Each row is a point. The points of each table are mixes of a few directions, plus a little noise. How many directions does each table use, and how many do they share? Where both have some left over, give the other angles between the two spaces (their principal angles), to ten degrees, smallest first.
(in the rows, 128 means zero)

First, 4 rows:
[[ 77 117 103]
 [213 147 169]
 [ 82 119 106]
 [139 130 133]]
Second:
[[208 145 167]
 [179 139 153]
 [134 129 130]
 [ 39 109  86]
 [102 123 115]
 [105 122 117]]
Directions: first 1, second 1, shared 1

First:
[[132  95 178 140]
 [176  86 167  76]
 [ 95 219  73 102]
 [155  98  90 127]
 [ 95 147  97 176]
 [102 167  98 141]
 [144 103 172 113]
 [124 107 153 150]]
Second, 8 rows:
[[132 100 151 144]
 [116 199  68  87]
 [126 137 121 122]
 [137  80 168 155]
 [117 186  80  96]
 [134  94 157 147]
 [120 174  91 102]
 [142  53 190 169]]
Directions: first 3, second 1, shared 1

First:
[[125 104 126 104 144  90]
 [133 164 132 164 104 186]
 [125 105 126 106 145  90]
 [138 202 135 202  77 249]
 [125  98 124  99 149  79]
 [123  91 124  92 154  68]
 [125 100 125 101 146  85]
 [133 161 132 160 106 180]]
Second, 9 rows:
[[117 130  98 155  75  93]
 [172 164  44 132 101  92]
 [100 110 168 130 136 142]
 [150 118 170  88 198 185]
 [111  90 195 106 160 176]
 [173 196  98 108 213 134]
 [146 118 104 126 100 124]
 [ 83 121 140 163  88  96]
 [103 106 134 148  82 111]]
Directions: first 1, second 3, shared 0; angles 90

First, 10 rows:
[[114 116 119 134 147 116 135 125 174]
 [127  89 156 133 138 121 108 152 156]
 [167 125 174 115  80 158 113 142  61]
 [132 174 117 119 176 127 150  91  78]
 [112 143  97 132 131 123 144 117 150]
 [163 145 140 120   7 182 160 117 121]
 [111 163  83 131 130 125 155 101 141]
 [110 117 115 136 150 110 109 143 127]
 [121  98 138 135 118 119  95 162 129]
 [121 105 145 131 200 101 113 131 142]]
Second (10 x 9):
[[103 141  87 122 153  99 110 172 134]
 [125 143 148 154 112 146 168  83 122]
 [103 148 122 155 117 120 129 137  85]
 [110 126  93 117 181  96  95 151 123]
 [137 117 163 147 134 142 124  77  77]
 [172 100 159 100 114 157 144  98 183]
 [142 116 174 152 128 150 132  61  74]
 [119 137  86 103 137 109 130 177 193]
 [154 114 143 106  82 146 127 157 157]
 [114 138 105 125 123 114 120 167 133]]
Directions: first 4, second 4, shared 2; angles 40, 50

First, 8 rows:
[[118 106 132  96 113 131  85 175 130 122  88]
 [110 131 127 126  81 128 124 159 119 146  89]
 [116 127 123 138 211 164 204  61 106  85 213]
 [241 130 136 162 145  74  38  98 226 142 151]
 [137 158 125 169  81 101 141 118 130 169 114]
 [ 90 133 145 107 150 132 132 153  75 140  98]
 [113 137 117 149 125 146 185  96 117 118 161]
 [ 99 100 126  86 123 153 114 163 124 102 108]]
Second, 11 rows:
[[ 87  77 136  78 119 150 130 127  95 139 122]
 [139 166 146 188 159  99 115 105 125 103 109]
 [143 225  68 215 163  90  83 139 156 121 165]
 [107 103 125  65  85 142 131 158 149 170 193]
 [111 106 161  35  90 126 148 135 121 140 153]
 [130 137 127 210 172 120 113 103 112 103  82]
 [131  54 132 125 110 179 145 138 136 150 110]
 [180 187  88 170 134 118 128 141 166 116 134]
 [137  69 198 123 116 144 154 100 119 122  84]
 [111 120  92   7  96 140 149 155 105 133 137]
 [130 164 132 189 159 102 108 107 125 109 115]]
Directions: first 4, second 5, shared 0; angles 30, 50, 90, 90

First (10 x 12):
[[111  88 181 117 203 151 198  91 206 134  99 120]
 [126 129  80 147  93 116 110 149  72 134 135 123]
 [131 136 108 134  89 128 108 150  82 143 122 121]
 [133 166  97 129 113  82  71 123 130  77 187 165]
 [133 138  82 143 110 109 104 138  97 112 157 133]
 [201 144 105 129 124 181 126 162  93 132 151  83]
 [113 150 207  93 131 120 112 106 187 124 110 158]
 [111 125 133 129 117 118 125 127 124 135 116 135]
 [103  89 152 128 190 134 187  94 186 128 110 126]
 [117 114 135 131 109 141 140 139 104 161  93 114]]
Second, 11 rows:
[[ 96  74 171 178 150 160  92 228 130  81 138 147]
 [151 168  98  93 113 106 153  59 126 161 121 113]
 [142 150 110 108 120 115 143  89 127 146 124 120]
 [129 128 128 128 129 127 128 128 128 129 128 128]
 [112  99 152 153 140 144 109 180 128 104 135 139]
 [157 177  89  85 109 100 161  39 125 170 119 111]
 [121 118 136 137 132 135 121 147 129 118 131 132]
 [149 164 100  96 113 107 152  64 126 158 119 115]
 [143 154 107 105 118 114 145  82 126 150 123 118]
 [ 89  61 182 188 153 167  84 249 132  71 143 152]
 [122 117 136 138 131 135 121 147 129 119 130 132]]
Directions: first 4, second 1, shared 0; angles 90

First (8 x 18):
[[117 183 146 127 126 151 139 147  87 159 188 172 132 155 116 127 112  76]
 [148 128 127 130 109 141 140 121 112  97 173 108 102 115 135 106 112 112]
 [167  66 121 140 193 142 183  89 127 102   7  77  66 122 153 196 164 231]
 [120 116 131 135 132 101 144 122  91 142 148 136 130 141 126 101 115 143]
 [120 133 122 139  98 117  96 130 155 150 111 164 167 102 110 112 135  96]
 [133 134 179 101 122 116 120 137 136 156 130 157 172 118 118 143 137  80]
 [111 135  76 145 113 137  98 135 165 104 124 106 117 127 130 112 126 148]
 [108 128 121 107 129 117 105 146 155 111 141 102 138 143 137 127 127 141]]
Second:
[[155 137 125 146 141 125 132 108 106 145 130 145  95 112 119 101  96 138]
 [ 37  96 136  67  84 135 112 196 199  72 123  69 241 181 162 220 236  94]
 [ 98 118 130 109 115 130 123 150 151 110 127 110 163 145 138 157 162 118]
 [172 143 124 158 150 124 135  95  93 155 130 157  74 103 112  84  76 144]
 [155 138 126 146 141 126 132 107 106 145 128 146  94 111 118 100  95 138]
 [140 133 126 136 134 128 129 119 119 135 129 136 113 120 124 116 113 132]
 [116 125 129 121 123 129 126 135 136 121 128 121 141 134 133 138 140 124]
 [147 134 126 141 138 126 131 114 113 139 129 140 104 117 121 108 105 135]]
Directions: first 6, second 1, shared 0; angles 40

First:
[[216 109 205 143 133 134 145 149  97 140 151  93 105 183 130  54 120 160
   88 155]
 [ 93 136 130  79 144 108 139 104 122 137  98 111 114 110 142 118 151  88
  115  97]
 [ 27 207   7 113  93 124  68  74 229  84  90 231 152  69 108 226 141 108
  137 108]
 [120 124 134 114 136 123 136 124 119 135 121 116 124 124 133 122 134 115
  127 118]
 [103 112 129 108 145 119 145 128 106 141 118 103 127 112 138 131 136 101
  144 108]
 [153 108 138 157 126 139 133 151 114 130 150 120 136 141 125 127 113 149
  144 145]
 [167 106 178 124 142 126 149 140  95 143 136  91 112 153 136  82 128 131
  111 132]
 [144 165 135 113 117 123 111 104 160 116 114 152 110 142 123 104 140 134
   81 131]
 [130  85  95 203 117 157 127 179 111 125 174 133 172 121 115 188  89 165
  206 158]]
Second, 9 rows:
[[ 94  87 137  77 114 137 150 131 170 121  74  94  67 166 141 147 158  85
  162 121]
 [103  57 110 162 135 147 155 178  92 141 148  91 151 119 132 183 108 125
  223 134]
 [124 112 123 143 131 132 134 141 114 133 139 121 140 122 128 141 120 131
  150 131]
 [155 151 115 185 143 123 113 137  79 137 186 152 193  89 117 123  94 169
  118 137]
 [160 196 138 123 129 111 100  91 137 121 135 168 136 120 120  81 131 148
   46 126]
 [ 99  75 125 118 124 141 152 152 133 131 109  94 107 143 136 163 134 104
  188 127]
 [165 182 124 166 139 115 101 114  98 131 173 167 178  96 115  98 106 168
   75 133]
 [162 202 140 117 127 109  98  86 143 119 130 171 130 123 121  76 135 145
   37 125]
 [ 91  91 142  61 110 136 151 122 185 117  58  94  50 176 142 142 168  76
  153 118]]
Directions: first 3, second 2, shared 1; angles 60
